Each row is a point. Each copy is the shape, with its points in the same order, turned, moved and blurred by noise. Is it also mirrored, or only turned?
(in the rows, 128 means zero)

Shape (8 x 3):
[[111 159  87]
 [106  97 156]
 [111 142  58]
 [152 114  40]
 [100 134 137]
 [123 170 109]
 [ 85  72 162]
 [122 142 137]]
Copy 1, 8 rows:
[[ 91  96 138]
 [134 166 173]
 [ 63 110 107]
 [ 94 119  64]
 [115 132 169]
 [104  85 147]
 [129 191 188]
 [133 116 160]]
Copy 1 is: mirrored
Copy 2 (8 x 3):
[[175  88 122]
 [112 159 116]
 [186  87 155]
 [158  74 199]
 [140 131 105]
 [151  82 109]
 [118 193 126]
 [126 109 107]]
Copy 2 is: mirrored
Copy 3:
[[177 147 157]
 [ 92 130 177]
 [198 132 162]
 [193  76 125]
 [134 162 163]
 [160 173 120]
 [ 70 121 203]
 [124 150 142]]
Copy 3 is: mirrored

Shape (12 x 6):
[[120 170 127 115 111 153]
 [131  97 134 129  99 134]
 [108 153 173 148  99 172]
 [168 119 185 115 132 105]
 [206 198 182  75 125 192]
 [108 110 168 143  57 119]
 [126 148 155  93 124 124]
 [139 106 111 109  83 134]
 [142 148 126 131 135 121]
 [113 127 154 123 112 143]
 [ 57 148 148 171 116 151]
 [111 183 115 146 134 118]]
Copy 1 (12 x 6):
[[130 118 124 104 144 160]
 [ 95 118 117 124 103 102]
 [107 174 130  96 124 150]
 [118 138 143 195 127 112]
 [123 131 162 180 124 242]
 [ 84 148 163 100 118  86]
 [109 122 135 145 163 137]
 [ 94  86 134 118 108 117]
 [151 114 118 136 132 125]
 [ 97 138 120 121 134 126]
 [124 185  97  70 148 113]
 [174 127 120 102 157 129]]
Copy 1 is: only turned
Copy 2, 12 rows:
[[133 152 186 144 148 136]
 [132 143 112 138 164 119]
 [158 133 181 168 176  99]
 [201 166 119 120 132 118]
 [219 199 214 105 190 168]
 [139 163 114 186 163  85]
 [165 157 151 149 127 147]
 [113 167 116 137 166 138]
 [140 147 157 113 129 122]
 [151 135 144 154 152 123]
 [125  94 177 181 140  85]
 [120 141 191 126 108 110]]
Copy 2 is: only turned
Copy 3:
[[130 145 163  84 139 125]
 [131  88 117 124 143 143]
 [153  89 152  55 132 108]
 [144 143  56  97 137 118]
 [137 190 106   7 102 176]
 [151  71 113  98 185 130]
 [156 148 122 103 147 128]
 [118 103 125 128 158 162]
 [111 146 123 112 133 109]
 [155 106 132 106 137 118]
 [154  79 178 100 143  70]
 [106 152 164  99 154  82]]
Copy 3 is: only turned
Copy 4:
[[130 167 116 129 122  85]
 [133 140 131 134 110 149]
 [109 173  90 111  83 102]
 [167 136 105  66 121 161]
 [174 197 160  35  88  65]
 [135 176  70 146  92 165]
 [131 170 106  94 144 115]
 [150 154 132 160 133 150]
 [146 124 114 115 134 100]
 [113 153 103 113 112 134]
 [ 73 144  57 140 105  97]
 [126 133  82 128 151  66]]
Copy 4 is: only turned
